Every row gives one point. Any point is a mix of the corners, with weights that add up to 1. It lies inside the corners' shape when no weight is negative. Say inside or outside, and name the corners with a negative weight.

Corners:
(1): [  2 -35]
(2): [ 27 -48]
(3): [46 47]
Points:
[37 36] -> outside (2)
[  5 -32] -> inside
[  7 -28] -> inside
[31  9] -> inside
[ 13 -60] -> outside (3)
[40 30] -> inside
[ 22 -33] -> inside
[  5 -32] -> inside
[39 41] -> outside (2)

Corners:
(1): [ 19 -45  50  47 -10  60 -43  54  19 -50 -28]
(2): [-14   7  -7  11  -7   5  17 -25  14  23  12]
(3): [  5   7  24 -37 -31  19  18  18 -20 -28 -31]
(4): [-36  12  13 -12  11 -18  -3  12 -16 -20  17]
(5): [-21  35 -21 -45 -16  23   0  20  42 -17 -10]
(6): [ -9  20  32  13  40   1  26 -22  22 -30  32]
(7): [  7  28   4   5 -15  10 -14  32  20 -48  33]
(8): [-12  19  -7  25  56  21  14  -9  -8  -6  36]
(9): [ -2  11 -18  27   4 -10 -23 -51 -22   3 -14]
(10): [ 17  31   6  -4   4  47 -26 -13  29  46  -5]
(11): [ 17  41 -17  -8  11 -33  14  40  46  38  -4]
(12): [ 14   7 -16 -28  53 -19   8   3  34  31  22]
Points:
[ -8  31  -8 -13  14  -8   7  -5  12   6  20] -> outside (1)
[  1  37  -3 -10  28 -13   5 -10   0  11  21] -> outside (1, 2, 5)
[12 10 -7  0  6 10 -8 14 18  6 -2] -> outside (4, 6)
[  8  17   0 -16  11  -2   7  14  18   8  -1] -> inside
[  1  19  17  -7  15  10   7  23  27 -21  15] -> outside (2, 9)
[ -5  22   4  -5   3  11  -4   7  17 -12  11] -> inside
[  6  14   0  -2  -3  16  -1   5  16 -10  -1] -> outside (4)
[  6  16 -16  22  21  16  -8   4  25  19  12] -> outside (3, 4, 6)

Corners:
(1): [ -9  -2  -9 -15  17   4  -5   8   6 -31  23 -12  -5  -1  -4 -25  12   7
   5  17]
(2): [ 30 -20  57  14 -33  27  -6 -14   8  18 -11   9  -5 -27 -26  20  -9 -18
  14   9]
(3): [ 21 -22  44  -7 -28  46   8   4  -2  10  10  22   5 -59  -2  21 -17  12
  14   1]
(4): [ -7  45   3  -2  12   4   6   9  10  -8 -12   1  22   3 -14  -7  -1   2
 -13   3]
(5): [ -1 -13  54  19 -46  35  14   0 -15  -5  10  17   2 -19 -33  36   2  10
  18  -3]
(6): [ 32 -10  40  -8 -36  40  -3  -5 -16   3  11  17   6  -9 -18  10 -32   4
  39 -13]
(7): [  8 -28 -34  20   8  12  28 -23   1  15 -42  19   7   1  24  -3  -7  21
  -5  11]
(8): [  0  18  14  -2 -15 -20  17  16  27 -15  22 -13   7   6  11   4 -16  -4
   7  -6]
(9): [-19  -6 -40   0  13  24  -2 -32 -15   1 -33  15 -28  -3  50   7 -25  -9
 -48  -2]
(10): [ -8 -21 -42  -8 -23  21  11 -41  25  21 -23   3 -24  14  27  13 -17  21
   6  27]
(11): [-34  19  18  -5   2 -19 -10  21  -2  -1  -4  -6   8  -4  -1 -15  -6  13
  23  -4]
(12): [ -3   4 -11 -11  -7 -20 -23   0   5  -7  18  16  26 -10   7   1   2  16
 -11  10]
(13): [  1  10 -20  -8 -16  -9   7  -5   5  10   5  -7  -1 -12  -9 -21   9   3
 -20 -18]
(14): [ -6  -5 -60 -18 -18  13   9 -13  20   8 -27  41 -18  -2  42  -4   0  -9
  -5   1]
(15): [ 13   7   3   1   3   3 -26  27  14  11 -10   2   7   7   5   5  18  30
  -5 -14]
(16): [ 10  26   2  21 -12 -13 -14   8   2 -13  27  -7  -1 -10  10 -15   2  24
   7  11]
(17): [ 21  11  -2 -15 -11 -22   1  31  -1 -23   4  -6 -12  -7 -11   8  -3  21
   8   7]
(18): [-11   8 -47  -3  19   0   1 -58  12 -10 -29   7  -9 -19  33   8  -9  -8
  -2  -5]
(19): [  5  18 -10   0  11   2  16  31 -12  18  14  -7   1  12   2   9  -1   0
   0  11]
(20): [ -5  17 -10   1  10 -19 -12   8  18  -2  33  29 -20   0 -13 -12 -11  26
  -1  -1]
(21): [ -2   7 -14  17  -1  -4 -21  27   5 -23  21  -2  18 -12 -22  -4 -20   0
  17   0]
Points:
[ -2   1  -6  -6  -1   1  -5   2   5 -11  10   3   2  -6   2  -6   1   8
   1   8] -> inside
[  9  -1 -15   6  -8   5   1 -10  12  -4 -10   6  -7   1   3   1  -4   6
  -2   2] -> outside (3, 11, 12, 19)
[ 5  5  2  5 -7  5  1  0  2  3 -2  5  2 -7  1  3 -9 11  2  1] -> outside (1, 14)
[ -5   6 -14   2  -2   0  -2  -6   7  -3  -1   3  -1   0   6  -4  -3   4
  -2   1] -> outside (3, 17)
[ 14 -17   7   8 -25  28  11   1  -4   3  22  14 -13 -10  -8   2 -23   0
  14   5] -> outside (4, 11, 12, 15, 17, 18)
[  5  -3  10  -2 -14  12   4   2   3   5   2  11  -2  -8   2   4  -5  11
  -2   5] -> outside (18, 21)
[  4   5 -26  -4   8  12   9  -8  10   2 -11   7 -11   0  14  -1 -12  -2
 -12   2] -> outside (5, 11, 12, 16)
[ 0 13 10  2 -3  3 -1  6  8 -2  4 -2 -3 -8 -8  3 -5  4  0  4] -> outside (6, 7, 12, 14)
